Rows are points. A path goes straight from each point to the next, and from the last back to the first. The post is the endless flat space through its rows: a point in 2 columns, a line in 3, a plane in 4, and so on, so that a path can go around it. How many times does the path go around the post? Going back the other way cancels.

Post (2 x 3)
[[-1.59  1.93  0.83]
 [ 1.88  0.04  1.10]]
Path (26 x 3)
[[-0.42 -0.08  1.47]
 [ 0.74  0.81  4.04]
 [-0.97  4.82  1.31]
 [-0.98  1.35 -1.29]
 [-1.91  0.13  0.33]
 [ 2.26 -1.66  2.73]
 [ 2.29  0.91  2.40]
 [ 1.25  3.20  0.47]
 [-0.89  1.03 -2.17]
 [-1.70  2.60  0.33]
 [-0.93  2.56  2.73]
 [ 2.60 -1.44  2.63]
 [-0.01 -0.03  3.70]
 [ 1.17  2.31  3.63]
 [-0.75  3.24 -0.66]
 [ 1.68 -0.36 -0.76]
 [-0.98  0.66  1.13]
 [ 0.95  1.70  4.31]
 [ 0.39  0.98  3.73]
 [ 1.44 -1.54  1.36]
 [-0.47  0.04 -2.05]
 [ 2.26  0.84  0.65]
 [-0.44  4.14  2.91]
 [-0.28  0.97  2.58]
 [ 0.12 -1.58  0.08]
 [ 0.74 -0.08 -0.67]]
Times around: 1

Post (7 x 8)
[[-2.23 -2.65  2.78  0.18  1.95 -0.91  2.24 -1.61]
 [ 1.70 -0.19 -0.37 -0.86  0.14 -0.06  1.60  1.42]
 [-0.29 -2.22 -0.55 -1.52  1.87 -3.01  1.23  1.61]
 [-1.87  0.52  3.68  1.28  0.68 -0.35  0.93 -2.91]
 [ 0.27 -0.49 -1.60 -0.97 -2.80 -0.92 -0.66  0.78]
 [ 1.54  2.24 -2.09 -1.35 -0.56  2.92 -1.81 -0.02]
 [-0.95  0.25  3.30 -1.97  0.30  0.13  0.93 -1.97]]
Path (26 x 8)
[[ 0.40  1.51  5.08 -1.02 -0.96  1.59  1.51 -0.54]
 [-1.94 -3.54  1.26  0.26 -0.69 -5.15 -1.23  0.14]
 [ 1.55 -0.78 -1.23  0.57 -1.93 -0.80  1.74 -0.52]
 [-1.72  0.66  2.75  1.44 -0.26  4.34  1.43 -4.57]
 [ 0.40 -0.21  1.04 -3.36  2.96 -1.23  2.45  2.85]
 [-2.71 -1.41  4.18  0.13  0.06 -0.49 -0.15 -1.30]
 [ 1.27  2.24 -2.66  2.48 -1.91  0.60 -2.37  1.50]
 [-0.95 -1.73  0.46 -2.04  0.01 -2.08  2.55  1.73]
 [ 1.84  3.18 -0.36 -1.11  1.09  1.33  0.52  0.07]
 [ 0.07  3.85 -0.05 -2.14  0.48  0.79 -1.31  0.00]
 [ 0.47 -3.19 -1.14 -1.72  3.66 -1.10  0.03  4.61]
 [-0.09 -1.20  4.29 -3.60  0.38 -1.74  1.00 -1.07]
 [ 0.59 -0.02  0.02 -1.68  0.88  1.07  0.88 -2.17]
 [ 0.96  0.78  1.25 -2.16 -1.76  2.31  3.49 -0.18]
 [ 0.75  2.46  0.54  2.48 -1.79 -0.61  1.41  1.86]
 [ 1.61  0.20  1.29  1.64  1.25  1.18  0.15  1.01]
 [ 1.35 -1.75  2.08 -2.16  4.61 -1.11  1.29 -0.80]
 [ 2.86 -0.60 -3.20 -1.11 -2.93 -4.12  0.82  2.34]
 [ 1.12  1.05  1.33 -0.65 -0.45  0.21  3.49 -0.06]
 [-0.92 -0.69 -1.43  1.29 -3.87  1.05 -0.21  0.55]
 [-1.12 -0.10  0.01  0.35  0.34 -0.90 -0.75  0.77]
 [ 1.16  1.18 -3.52  0.61  1.32 -0.20  2.99  3.16]
 [ 1.33 -0.73 -0.64 -3.76  3.21  1.77  1.71  0.16]
 [-1.17 -0.53  2.81 -3.34  0.92 -0.36  0.28 -2.52]
 [-0.93  0.11 -0.88  0.98 -1.33  1.78  3.60 -1.51]
 [ 1.19  4.33 -0.02  1.01 -2.48  4.63  0.70 -0.55]]
Times around: 3

Post (11 x 12)
[[ 4.99 -1.51 -0.37  0.23  2.30  1.37  0.03 -0.18  0.44 -1.47  0.08  0.67]
 [ 0.69  2.58  0.70  1.52  0.85 -1.02  2.18 -1.66  3.22  0.61  1.47 -1.06]
 [-0.49 -0.05  0.71  1.51  1.42 -3.84  1.74  0.21  1.67  0.85  1.44  0.73]
 [ 0.43  2.07 -0.07  1.45  1.56 -0.45  1.88  1.59  1.00  1.78  2.76 -0.84]
 [-1.87  0.14 -0.64 -0.86 -0.99  0.87 -2.38  1.80 -1.65  0.12 -3.75 -1.74]
 [ 0.50 -3.70 -0.22  1.09  1.04  2.63 -0.06  0.41  1.74 -0.98  0.91 -0.38]
 [-1.49  0.53  0.25  0.22  0.84  1.64 -1.12 -0.02 -1.59 -2.46 -0.79 -0.94]
 [ 0.95 -5.10  1.82  0.98 -2.32  3.23 -0.75  0.85 -0.84  0.27  1.15  1.30]
 [ 0.83  1.44 -1.36  0.83  0.14 -1.67  0.59 -0.99  2.34  0.43  1.84  2.22]
 [-0.38  0.80  1.13 -0.89 -1.10 -0.72  2.08  0.71  1.45 -1.41  1.59 -0.42]
 [-0.28  0.01  1.45 -1.92  1.55  2.05 -2.51  2.30 -0.78 -1.11 -2.20 -0.98]]
Path (23 x 12)
[[ 4.62 -4.56 -1.02  1.24  1.31 -1.45  1.05 -0.38  2.29  0.11  2.79  2.35]
 [ 1.18  0.42  3.06 -1.91  1.91  2.28  1.13  0.93  0.95  1.80 -1.98 -3.20]
 [-2.59 -0.92  1.80  2.26  4.64 -1.15  1.03  2.41 -1.01 -1.94 -1.79 -0.66]
 [ 2.50  1.75  0.51  2.55  0.74  1.20  1.82 -1.39  1.79 -0.61 -1.00 -2.06]
 [-0.17 -3.23  0.98  2.55  2.19  3.33  2.04  0.18  1.72  0.37  2.90  2.63]
 [ 0.83 -1.75  2.48 -0.89  1.14  0.68 -1.01 -0.49 -0.06 -0.66 -0.30  0.01]
 [ 2.10 -1.59  2.40 -1.11  3.22 -3.73 -0.12  4.22 -0.90  6.47  0.20  1.18]
 [-1.53  1.36 -2.85  0.98  1.08  1.49 -1.18 -0.86  1.20  3.14 -2.25  1.51]
 [ 0.29 -2.01  0.93  1.08  3.32  1.08 -0.33 -1.19  0.76 -1.58  1.19 -0.39]
 [ 0.64 -2.09  1.63  0.90  0.82  1.15  1.19 -2.35  1.22 -5.03  0.32 -2.53]
 [-0.64 -0.40 -1.10 -0.32 -3.62 -1.47 -0.66 -0.53  0.69  1.05  2.39  3.40]
 [-0.01 -2.93  1.99 -1.63  2.60  1.69  0.26  1.94  2.29  1.14 -0.09 -2.26]
 [-0.38  1.86  2.42 -0.23  4.74  2.67  2.48  0.31  0.27 -2.96  0.05 -1.05]
 [ 1.69  2.83  0.97  1.36  3.38  5.69 -2.30  2.04 -0.92 -0.82 -1.33 -3.39]
 [-1.14  0.16  1.15  1.07  0.12 -3.28  0.33 -0.79  0.47 -2.52  0.90 -1.16]
 [-2.34  0.26 -2.20  2.39  0.22  4.74 -1.73  0.39 -0.26 -3.24  0.48  1.08]
 [-0.41 -0.17  1.84  2.28  1.88 -1.22  2.79 -2.52 -0.96 -1.66 -0.96 -1.47]
 [ 1.20  1.98  1.81 -0.90 -0.26  2.63 -0.21 -1.70 -1.63 -0.98  1.01  1.89]
 [ 2.56  0.55  1.31  0.20 -1.60  0.32  1.49 -0.58 -1.61 -2.64  1.39  3.48]
 [ 0.84  0.85  1.95  1.23  2.75  4.31  4.75  0.92 -0.43 -0.16  2.91 -3.16]
 [ 1.81  2.08 -3.04  0.45  0.66 -2.01 -0.71 -2.07  2.76  1.97 -3.68 -1.92]
 [ 2.33 -5.30 -0.75 -0.27 -1.23  2.98 -1.54  2.98  0.11  0.63 -0.64 -0.96]
 [ 2.56 -2.08  2.02 -2.19  0.19 -0.74  2.00 -1.43  2.53 -1.77  0.96  0.87]]
Times around: 0

Post (17 x 18)
[[ 0.02 -1.57 -1.06 -0.69 -1.11  1.98  2.24 -1.87 -1.75 -0.67  1.22  1.59
   3.09 -1.88  2.20  1.35  0.20  1.19]
 [-0.11 -1.75  0.85 -0.07 -1.35 -0.15  1.09 -2.20 -0.02 -1.26 -2.29 -0.63
  -3.16 -1.12 -0.43 -2.62  1.27 -3.64]
 [-0.49 -0.37  1.91  1.85  1.21 -3.53  0.60  0.60 -1.59  0.28 -0.07  2.44
  -2.68 -1.53 -0.36  0.65 -2.11  1.21]
 [-1.65  0.55 -0.81 -1.70 -1.85  0.67 -0.90 -0.78 -0.99  0.77  1.35  0.71
  -1.63 -0.81  2.93 -1.55  2.60  2.71]
 [ 0.14  2.02 -2.44  2.70  0.47 -0.99 -2.79 -0.66 -0.40  2.15 -1.96 -0.90
   3.38 -1.07  3.17 -2.30  0.72 -0.38]
 [-0.82 -0.36  1.75 -1.95  2.11  0.29 -0.54 -1.35 -2.58 -2.61 -1.69 -0.82
   0.05 -2.51 -0.94  2.02 -2.41  0.67]
 [-0.97 -1.06  1.31 -1.75 -1.05 -0.47 -2.63 -1.37 -0.23 -0.38 -1.83  0.23
   1.04 -0.22  0.92 -1.80 -1.54  0.16]
 [ 1.12  0.24 -1.80  1.85  0.72  2.15  1.83 -0.70 -2.06  0.31  0.16  2.77
   0.41  1.31 -0.15 -1.69 -0.06  2.17]
 [ 1.06 -2.45 -0.02 -0.17  1.98  0.54  1.14 -1.02  1.08 -4.42  0.61 -1.83
  -3.67  1.23 -0.11 -0.56 -1.07 -1.43]
 [ 1.18 -2.02  3.00 -0.93 -0.07  0.35  1.36  1.14 -3.32  0.21 -2.18 -0.56
  -0.75  0.47 -0.15 -2.24  0.49  1.14]
 [-1.88 -1.84  0.42 -0.98 -2.44 -1.23 -0.52 -0.74 -1.57  2.56 -2.35 -1.53
  -0.98 -0.03  0.04  1.49  1.04 -1.79]
 [-1.71 -0.71 -1.76  1.52 -0.57  2.43 -0.35  3.55 -1.50  1.95 -1.06  0.97
   2.87 -1.82  0.85  1.41 -1.13  0.88]
 [ 0.14 -2.41 -2.69 -1.49 -2.14 -0.53  1.88 -0.12 -1.57 -2.73 -0.35  2.07
   0.18 -3.93 -1.36  1.98 -1.71  1.74]
 [ 0.06 -1.52  0.44 -2.16  2.82 -0.62  3.14 -2.18  2.25 -3.84 -0.68  0.22
  -0.84 -0.77 -0.02 -1.37 -1.39  1.30]
 [-0.48  3.39  0.79 -1.38 -0.90 -2.46  2.74  1.32  0.42 -2.50  3.39  3.54
  -0.13 -1.03 -0.56 -1.42  1.78  1.96]
 [ 2.82  0.73  0.70  2.13 -0.32  0.62  0.06 -0.92  1.77 -0.06 -0.86  1.82
  -1.42  0.77  0.58 -0.98  2.50 -0.87]
 [ 0.45  0.76  0.99 -0.67 -0.42 -1.61  0.29 -0.83  0.65 -0.34 -2.35  0.58
  -1.99 -0.37  2.27  1.21 -3.27 -0.94]]
Path (26 x 18)
[[ 3.48  1.68  2.28 -1.33 -0.25 -3.77  2.26  0.56  2.22 -2.44  1.40  1.70
  -3.51 -1.41 -1.30 -2.48  1.39  1.09]
 [ 0.56 -2.30 -1.55  0.20  2.07  1.45  1.45  0.63 -0.37 -3.71  0.67  0.43
   0.78 -3.10 -0.47 -0.86 -3.84  4.27]
 [-1.02  1.86 -0.80  0.66 -0.46 -2.10 -0.14 -3.08 -1.58 -1.54 -0.20  2.27
  -5.03  2.31 -0.57  3.43 -6.07 -0.86]
 [-1.45 -0.78  2.46 -1.02  3.23  0.15  0.55  3.67 -1.47  0.26 -2.14  2.30
   3.15  0.46  1.35  3.24 -5.05  2.84]
 [ 2.59  0.12 -0.76  3.09  1.61  1.13 -1.05 -0.69 -3.28  2.18 -2.88  3.20
  -0.05 -0.27 -2.73  1.23 -0.02 -0.93]
 [ 0.39 -2.71 -2.25  3.99  4.65 -1.42  2.33 -0.46  1.28 -1.45 -2.20  2.58
   4.30 -1.41  0.71 -0.19 -5.24 -1.20]
 [ 2.80 -2.17  2.17  2.28  3.75  0.86  1.06 -2.74 -1.16 -2.70 -0.43  1.70
   1.46  2.62  1.02  2.52 -3.17  2.76]
 [-0.55 -2.02  0.92 -1.55 -1.02 -0.68  1.68 -1.58 -0.04 -1.55  0.82 -1.41
  -2.42  0.10  2.07 -0.98  0.12  0.59]
 [ 0.96 -0.27 -2.32 -0.53  2.10  2.22  0.07 -0.82 -1.87  0.88  0.13 -2.31
   3.00 -0.99  2.99 -0.10 -0.15  2.84]
 [ 2.10 -1.10  4.83 -5.15 -0.16  1.41  0.59  4.47  0.77 -1.78 -1.72  1.01
  -0.77  1.11  0.39 -3.04 -4.08  2.31]
 [ 0.95 -0.19  4.66 -2.61 -1.80 -2.57  4.71  1.35  0.42 -1.60  0.74  2.39
   1.34 -0.56 -0.06 -2.28 -0.53  0.93]
 [ 0.12  3.15  1.29  1.30 -1.22  1.21  0.03  2.34 -1.85  0.01  0.62 -1.28
   0.69  0.84  0.69 -0.38  2.41 -1.45]
 [-2.52  1.91 -1.20 -1.10 -1.31 -2.42 -1.44 -0.74  0.13  0.93 -0.23  0.21
  -0.34 -1.25  1.68  1.90  3.13  2.31]
 [ 1.41 -3.21 -2.26  3.94  0.10 -1.33 -0.26 -2.31 -2.20  1.73 -1.96  2.00
   2.49 -0.26  3.11 -1.37  0.59 -0.26]
 [ 0.49 -1.03  1.12  1.65 -0.67 -2.19  3.33 -1.49 -2.79 -1.36 -0.08 -0.66
  -0.80 -2.38  1.35 -1.06  3.52  0.69]
 [-2.58 -1.32 -1.62 -0.06  0.96  0.51  1.76  2.28  1.52  0.15 -0.74 -1.44
   1.02  1.28 -0.23  0.28 -4.58  2.03]
 [-0.96  3.21  0.22 -0.23  0.55 -1.27 -1.85  0.98  0.51 -2.11 -2.56 -2.08
   0.17 -0.61  1.81 -1.46  0.31  1.19]
 [-0.77  0.20  2.82 -0.41  0.26 -0.39 -1.59 -2.26 -2.40 -0.13 -1.29 -0.03
  -2.31  1.84  1.43 -0.76 -0.89 -0.91]
 [ 1.48 -0.73  0.84 -2.80 -0.86  0.77  1.64 -2.26  1.81 -0.89 -2.90  2.67
  -2.83 -1.08 -1.72 -0.68  3.53 -1.60]
 [ 2.34 -3.13 -3.18  1.31  2.45 -2.81  4.21 -2.31  2.86  0.47 -1.58  1.44
  -1.35  1.11 -0.88  2.79 -4.39 -0.02]
 [-0.04 -0.03  0.38  3.17  1.02 -0.40 -3.76 -1.85 -0.12  3.05 -3.08 -0.97
  -4.03  0.08  3.51 -0.92 -1.77 -0.77]
 [ 2.06 -0.64  1.63 -1.44 -1.92 -1.67  1.05 -3.74 -0.24 -1.15 -1.25  0.81
  -4.34  1.35  0.10 -2.52 -0.70 -2.04]
 [-0.64 -3.58  2.42 -1.74 -2.39 -1.90 -0.70  1.71 -5.17  1.61  1.13  3.28
  -0.65 -1.04 -0.16  1.55 -1.38  2.94]
 [-2.72  0.20  1.02 -0.81 -2.37 -3.24 -2.04 -0.55 -3.27 -0.68  0.82  2.18
  -1.67 -2.34 -0.21  1.64  1.41  1.15]
 [-3.42 -1.32  0.82 -2.17 -4.10 -1.45  3.55  0.07  0.41  0.59 -0.87  2.20
   3.08 -2.30  0.97 -0.22  0.26  2.84]
 [ 1.09  0.79  2.80 -2.12 -1.18  0.53 -0.70 -2.35 -0.67  0.55 -1.07  1.84
  -1.88  2.95  1.68 -2.26 -1.52  2.30]]
Times around: 0
